Each row is a point. Before rounding, the points of a table are all equally far from one centre. They may lie mostly on one side of it. Write the centre, to within rounding.

Points (5 x 2)
[[ 60  -4]
 [-45 -17]
 [ 41 -56]
 [ 44 -52]
 [ 52 -43]]
Centre: [  8 -14]

Points (9 x 6)
[[ -4  -2 -60 -29  13  19]
 [ 39   7 -38 -33  17  12]
 [ 36 -34 -39 -31 -16  10]
 [ 26 -13 -30 -28 -20  10]
 [ 31 -14 -35 -47  -3  12]
 [  9 -42 -29 -33   7 -16]
 [ 19 -40 -32 -53   0  16]
 [  8 -20 -27 -33  -4 -12]
 [  7 -22 -56 -14 -12   1]]
Centre: [ 16 -29 -28 -10  21  23]

Points (18 x 11)
[[  4   5 -25   5 -17  39  11   0  43  -2 -25]
 [-19  35 -12  34 -19  14  -8 -17  45 -16 -38]
 [ -6  11   3  15  -5  26 -11 -10  46 -12  11]
 [ -9   3 -15  13  -5  34  22  -8  34 -24 -21]
 [-15  23 -10   6 -16  34  -9  15  37 -11 -17]
 [-14  11 -20  27 -28  25 -14 -12  48  -1  -4]
 [ -1  -2 -36  15   2  -4   9 -21  41  -5 -47]
 [-23  38   2  13  -4  13 -16  -1  35 -24 -11]
 [ -1   8  -8   8  12  33 -17   3  33  -6  11]
 [-10  10 -10  15   4  13 -12  10  54 -12  -8]
 [  8  -2 -23  32   6  36  -2 -26  44 -25 -28]
 [-16  19  -6  18  11  32 -20  -7  37 -34 -20]
 [ -4  19 -17  25  -9  16 -18  12  36 -26   6]
 [ -6  11 -10  15 -15  30 -26   9  44 -26 -10]
 [ 13  -7   0  35  -4  39  -4 -18  43 -27 -19]
 [ -4   1 -28  19 -14  28   5  -4  36 -32  -8]
 [ -9  15 -31   3 -20  20  -1   5  45 -17 -29]
 [  3  -8  -8  30  -2   5 -17 -21  60  -6  -8]]
Centre: [  9  11  -6  18  -8   9 -12 -14  12  -3 -26]

Points (22 x 18)
[[  0  -4   8   2 -18   9  25  31  24 -24 -26  12   9   2  -8  -3   7   1]
 [  1 -11   1 -25 -15   7   0  37  30   0 -24 -14  -4  15  -9  14 -20 -10]
 [  6  -3   9 -16  -7   0 -10  29  15  -9  -6  24   0  33 -24   5   3  -8]
 [  1  -5   4  -8   2 -17  -6  46  50  -7  -4   9   3  25   5  17  -8  -3]
 [ 18   3  17 -10  -6  -9  15  32  39 -11 -10  12   7  41 -10   6 -15 -26]
 [ 24   8   4  -8  19 -10  12  33  60  -7 -26  24  10  18 -17  16  11 -23]
 [ 17 -21   1  -6  -1  -7  -3  44  25  11 -30  11   7  39  -3  10   7 -21]
 [ 16  12  19   8   2  18   9  35  42 -27 -18   7  27  20  -2  -5  -2 -15]
 [ 18   4  13 -19 -18   8  11  46  24   0  -3  10  -2  33 -14  21   3 -14]
 [ 20  -7  28  -7   5   5  -1  38  50 -34 -11  -1   4  19  -1   2  -8  -2]
 [ 29  17  17   0  -6  -4   0  34  29  -3   2   5  19  37  -3  16  16   0]
 [ 23  -2   7 -14 -13  -3   6   7  14 -13  -9  14  16  32 -27  -5   5  -5]
 [  7  -8  26 -16 -22  -6  11  30  15  -8 -13  20  -2  17  -5   5  -9  -9]
 [ 29 -12  -7 -11   9  38  -3  30  48 -16 -30  15   7   3  -4  18  13 -12]
 [ -7   6  12 -20  -5   0  -7  16  22  -5 -23  -4   4  38  -8   1   1  -6]
 [  1 -14  22 -21  13   6 -14  36  36 -22  -9  16   0  19 -17   7  -2 -18]
 [ 13   0   4 -13  -2   1  19  35  48 -20  -8  17  -1   6 -23  -6  -2 -34]
 [  5   4  28  -2   6  -3   1  30  33 -21 -12  -6  14  29 -11  -4  -6 -29]
 [ 30  -7  -4  10  -3 -22   5  42  23 -16   1  14   3  24  -6  -2 -11  -2]
 [ 10  -6   7  -5 -13  -3   6  42  19 -16 -10  10   9  35 -10  15   4 -21]
 [ 14  -4   6 -15  -5   0   0  44  35 -13   1  14  14  24 -23   1  17 -20]
 [ 14 -14  -2 -30 -16  11  19  34  15  -1 -10  15  21  31 -10   4  -6 -10]]
Centre: [ 20  -5   7  -3  17  10  13  20  29   7 -10   4   3   9  -4   7  -2  -4]

Points (31 x 24)
[[-36 -12 -19 -26 -13  34  -2 -20 -48   6  15   9  -4  24   1  36  31  35
   -8 -13  -4 -58  19   9]
 [-12 -20  -4 -14 -26  21  22  -1 -33  37   4  15  -7  18  16  43  21  44
    9 -17  12 -30  14   2]
 [-16 -11 -29 -13 -38  28   4 -13 -35   8  24  13  11  11  -8  27  50  29
  -13  -9 -12 -40  -8  18]
 [-28 -32 -20 -40 -15  42  21   2 -48  32   1   8 -20  27 -12  21  21  41
    9   1 -12 -46   9  11]
 [ -6 -29 -24 -44 -11  22  19 -10 -42  41  21   3   3  16  20  30  14  47
  -11   8  -8 -15   0  13]
 [-36 -20 -28 -34   7  23  16  -7 -52  15  -6 -10   0  20  14  42  46  53
    5 -25  -1 -15 -11  17]
 [-28 -23 -24 -28  -4  44  22  -3 -34  15  34   7 -17  -2  -2  37  55  28
   -7  -6   6 -38 -10   9]
 [-24 -41 -10 -35  -1  31  25  -6 -33   0  32 -25   2  19  29  31  16  27
   -7 -21   5 -35  -9  -3]
 [-22 -17 -16 -45  -4  34   1   5 -14  39 -12 -13   0  32  17  23  47  38
    1   0   8 -47  -6  -7]
 [-15 -19 -32 -55 -10  16  23 -20 -37  24  10  -9  13  21 -14  30  35  29
   15 -37   5 -15   7 -14]
 [-46 -19 -36 -20  20  50  13   4 -47   7  10   4   2  15   2  15  43  52
    7  -6 -24 -28   0  18]
 [-39  -6 -50 -45 -26  14   7 -22 -52  10   7 -18 -11  13  19  14  17  59
  -10 -20   7 -12  -2  14]
 [-24 -20 -19 -40 -14  37  19  -1 -18  37  12 -12  19   6  -1  32  31  31
    1  11  12 -30 -14   0]
 [-14  12 -11 -13 -17  38  24 -11 -39  33  13   3 -17  28   0   9  47  47
   -3   3  14 -22  13  13]
 [-43   8 -30 -40 -17  40  13  13 -48  23   7  -8  -3  20 -17  25  35  23
    6 -23  25 -25   9   8]
 [-19 -17 -14 -14  -2  41  11   2 -31  43   8  -9   1  19   7  11  51  41
   15  11   9 -37  10  10]
 [-34 -27 -34 -36 -25  25  14 -16 -25  12  32  15   3  15  13  37  50  38
   -7 -11 -12 -30 -10  16]
 [-35   0 -19 -23  -3  30  14 -11 -41  33  25  -4  -5  14   0  39  21  44
   -5  -1  -1 -39 -11  15]
 [-32 -21 -28 -33 -10  44  16   1 -40  28 -10   2   1   6  -1  19  43  45
    1 -21   5 -41  -1  14]
 [-39 -24 -27 -47  -9  31  -2 -10 -38  43   1   4   0  11  -6  -5  29  34
  -24   3  18 -32   2   7]
 [ -1  -8 -31 -54  -3  40   9   8 -40  33  15   6   1  25  17  19  28  22
    9 -13   0 -53   8   2]
 [-25 -21 -28 -20 -24   8  -1  -6 -49  26  26  42 -12  -4  -4  34  31  42
    7  -7   6 -37  -9   4]
 [-23 -37 -20 -34  -7  30 -10  -9 -60  34  19  13 -11  11  -1  18  34  35
    0   3  10 -41   3  14]
 [-19 -38 -12 -24  -3  28   3   7 -49  35  25 -15   2  24   3   8  27  29
  -12   7  17 -23  16  30]
 [-24 -27 -18 -13   3  27  17 -41 -47  33  -3   5   0  -2  11   9  40  34
  -13 -11  -1 -20  19   4]
 [-21 -25 -35 -20  -5  40  12  10 -35  46  -6   9  -7  11   5  -7  41  45
  -14   1   2 -38   6   9]
 [-30  -8 -33 -36 -16  23  40  -7 -37  27  20   2   6   1  24  13  22  31
  -23  11   5 -33  -2  23]
 [-22 -18 -29 -12 -15  28   8  12 -45  26  13  -5  20  15  19  39  36  41
   -1  -8  -3 -34  -6   0]
 [-20 -31 -31 -39 -15  15  14  16 -41  27  10   7  19  24  -6  28  45  26
   -5  -3  11 -46  11  15]
 [-29 -19 -20 -30 -22  40  14  -3 -55  12  29   0  -6  18  -4   9  39  49
   -6 -17  -7 -42  12   6]
 [-33 -17 -15 -35   8  21   4  13 -32  18  18   4  30  26   0  20  47  40
   -4 -15   6 -42  25  12]]
Centre: [-16  -8 -20 -29   0   0  -1   9 -16 -14  -2   2 -24   7   2   6  22  15
   5   3  -8  -6   7   0]
